Each point is reached from the start by the listed moves, each made 0, 1 or 2 times, or once backwards (-1), plus a little noise. Is the number of moves made odd or even? Then give how often each move was made.

Moves:
(1): [ 30 -23]
(2): [24 22]
Start: [1 3]
Points:
[25 24] -> odd (0, 1)
[-24 -20] -> odd (0, -1)
[2 6] -> even (0, 0)
[ 60 -44] -> even (2, 0)

Moves:
(1): [13  9 -6 -3  0 -1 -9  0]
(2): [-5 21  2  6  5  2  8 -4]
(3): [10 -3 18 -4  4 -2  4 -7]
(4): [  7  -2  -2  19   0 -11  -4   1]
(5): [ 0 -3 -8 -2 16 -5 -4 -3]
(6): [ 0 -2  5  8  5 18 -5  4]
Start: [10 -3 -5 -2  0 -1  4 -1]
Points:
[ -9  29 -15  56   4 -17  17   0] -> even (-1, 2, -1, 2, 0, 0)
[-19  31  -6 -15  21  -5  35 -16] -> even (-1, 2, 0, -1, 1, -1)
[ 59 -12 -17 -10  10 -40 -19  -9] -> odd (2, -1, 1, 1, 1, -1)
[ 60  -4  -7  36  47   0 -36  -5] -> odd (2, 0, 1, 2, 2, 2)

Moves:
(1): [13  1  4  0 -5 -2  2  2  0  0  0 -2  0  0 -2]
(2): [ 5 20 10 -3  5  3  3 -1  3  1 -6  0  2 -6 -4]
(3): [-2 -6  9  3  3  4  1  4 -2  5 -3 -2  2 -2  2]
(4): [ 3  2 -1 11  3  0 -7  2  2  0 -1  3  1 -5 -2]
(5): [  2  -5  -1  -1  20   4   3   5 -10   0   8  -1   2   6  -3]
(6): [-1  0 -2  1 -6 15  4 -3  1  0  1  8  1 -3 -1]
(7): [-2  2 -1  6 -2 -2  8  3 -4  0  0  0 -3 -5  0]
(8): [-3  2 -4 -5 -5 -2 -3 12  6  0  3 -3 -2 -6 -1]
(9): [ 0 -3  1  4  5  2  8 -3 11 -1 -3  0 -7 -6  4]
(10): [ 4  1 -5 -1  4  2  3 -9 -1 20  3  2  4 -5  1]
(11): [-2  8 12  2 -4 -1 -3 -6  2  2 20  2 -1  2  0]
(12): [ 1 -5  0 -5  2 -5  1  3 -1 -3  0 10  3 -3  3]
Start: [-14 -12   2   6  -3   3   8  -5   5  -3   5   3  -3  -4   5]
Points:
[-17  -3  19  -8  57  33  60   8 -11  43  11  26  10 -43  11] -> odd (-1, 2, 2, -1, 2, 1, 2, 1, 1, 2, 0, 2)
[  8  33  11  28 -13   3  28  -5  43 -27 -41  -6 -25 -36  -1] -> even (1, 2, -1, 1, -1, 0, 1, 0, 2, -1, -1, -1)
[-17 -23 -27 -25  46  48  41   1  20  30   5  23   1 -33   8] -> even (-1, 1, 0, -1, 2, 2, -1, 2, 2, 2, -1, 1)
[-12  31  33  -2  13  29  -4 -13  15 -27  42  49   7 -13  -3] -> even (-1, 2, -1, 1, 1, 2, -1, 0, 0, -1, 2, 2)

Moves:
(1): [12 -3  3  0 -5  3 -3 -8 -4  0  3 -6  0  0 -6  0  1  2 -3 -1  9  2 -2 -3
 -3  2  3]
(2): [ 2  9 -2 -4  0 -3  6 -1  6  3  0  1  1  2  1 -4 -3  2 -7  2  2  4 -2  1
  3 -2 -2]
(3): [ 1  1  8  1  3  1 -3  1  0 -2  1  0  0  1 -1  2  4  0 -1  1  0 -3  3  0
  1  0  1]
(4): [-2  5 -1  9  2  2 -2  1 -3 -1  3  4 -2 -1  2 -4 -1  1  0  2  0  2  3  0
 -4 -5  1]
(5): [ 3 -1 -4 -1 10 -7  3  4  2 -7 -1  2  0  4  0  0  2  0  0  2  4 -2  0 -1
 -5 -3 -4]
(6): [ 7 -2 -3  0  1 12  7  0 -3 -4  1  2  0 -1  4  0  0 -4 -1 -4 -2  0  0  3
 -1 -1  0]
(7): [-1 -2  1  0 -6 -1  3  2  3  0  3  4 -5 -2 -3 -1 -1  0  1 -2  2 -1  2 -1
  2 -2 -3]
(8): [-4 -4  0 -3 -1  1  1  5 -1  2  4 -2  2 -3  0 -1  0  2 -4  3  0 -1 -3 -5
 -3 -1 -1]
(9): [ 0 -6 -2  0 -2  1 -2  1 11 -1  4 -2 -4  4  6  2  4  3  3  2 -3  4 -1 -1
  1 -1  8]
(10): [ 2 -2  3  1  6  3  4  0  3 10 -1 -2 -3  1  1 -1  3 -4  0 -2  9  0  4 -4
 -2  5  4]
(11): [ 1  3 -5 -2  1 -3  4 -3 -4  1 14 -4 -4  0  0 -4  3 -3  4  4  1 -4  0  1
  4  3  2]
(12): [ 2 -3 -3 -2 -1 -1 -5  1 -3  3  0  9  2 -2  5  2  5 -1 -2 -1  1  0  2 -1
 -1  1 -1]
(13): [ 3 -3  0  0  0 -2  0 -2  3  1  1 -1  8 -1  2 -3  0 -3  4  0 -3 -3  5 -3
 -1  0  0]
(14): [-1  0  1 -1 -2 -2  2  0 -3  1 -2  4  0  8 -2  0 -1 -4  0  0 -2  5  1 -1
 -3  1  2]
(15): [-3  2  2  5  0 -4  5  1 -3 -2 -2 -3  0 -1 12  5  2  4  1 -5  3  5 -1 -8
  3 -1  0]
(16): [ 2  5 -3  4 -2 -2 -1  4  0  2  2 -2  4 -1 -3 10  1 -2  2 -1  0  3  0  0
 -1  0  0]
(17): [-2 -3 -1  4 -2  1  4  1  0 -1 -2 -4 -2  0  1  0  6 -4 -5  4 -2  2  4  6
 -3 -2 -7]
(18): [ 0  0 -2 -2  1  3  0 -1  0 -1  1 -1  4  1 -2 -1  2 10 -1 -3  1  2  5  1
  0  1 -1]
(19): [ 0  6  2 -1 -2  2 -1  6  0 -7 -3 -1  1 -1 -2 -5  3  0 10  1  2  4 -6 -2
  1  1 -4]
(20): [ 4  0 -2  0 -1 -2  5 -1 -2 -2 -5  2 -4  0  1  5 -1  3  2 10 -1 -2  0 -1
  3  1  1]
(21): [-6 -1 -1  1 -3  4 -2 -4  4 -8  1 -2  5  2  1  1 -1 -4 -3  3  8  1  4  1
  0  1  3]
(22): [-4 -2  3 -2  4 -4  3 -2  2 -3  2  2 -1 -2 -5  3 -3 -2  4  3 -1 11  4  1
 -1 -1 -4]
(23): [ 5  3 -3 -4  0 -2 -2  6  1 -1  2 -3 -3 -3  2  0 -6  2  0 -2 -1  1  9  3
 -3  5 -1]
(24): [ 1 -3  1  2  1  0  1  4  3  2  4  2  0 -2  3 -1 -6  1  0  0  3 -2 -4  8
 -1  1  0]
Start: [-4 -6  6 -2 -3 -3 -4  2  4  2 -1 -6  4  3  2 -1  5 -6  1  7  2 -1 -6  5
  2  2  3]
Points:
[  7  -6  -9   7   1  28   8   4 -29 -12  28   9   6   0   5 -16  32  -9
  15  30  60 -23 -10 -28  -9  12  12] -> even (1, -1, 0, 2, 1, 1, 1, 2, -1, 2, 2, 2, 0, 0, 0, 0, -1, 1, 2, 2, 2, -1, -1, 0)
[ 29  -5 -26 -19 -30   9   4  29 -25  10  16 -12   5 -18  18  22  18  -7
  -9   8 -29  -8   3   3   3  14  -4] -> odd (0, 0, 0, -1, -1, 2, 0, 2, 0, -1, 1, 2, 0, 0, 0, 2, 1, 0, 0, 1, -1, -1, 2, -1)
[ 11  18 -35 -14  -6 -22  31  21  -9  -7  22 -14   2   9  23   9  29  -4
   2  32 -15  25 -28 -12   4  -8  -6] -> even (0, 2, -1, 0, 1, 1, -1, 2, 1, -1, 2, 1, 0, 1, 1, 2, 1, 0, 1, 1, -1, 0, 0, -1)
[  0  10   1   9  -1 -20  50  22 -10 -32  -5 -25  20   3  12  20   9 -17
  20  39   5  25 -34  10   6  -5 -30] -> even (0, 1, 0, -1, 1, 1, -1, 1, -1, -1, 1, -1, 1, 1, 2, 2, 2, 0, 2, 2, 0, 1, -1, 2)
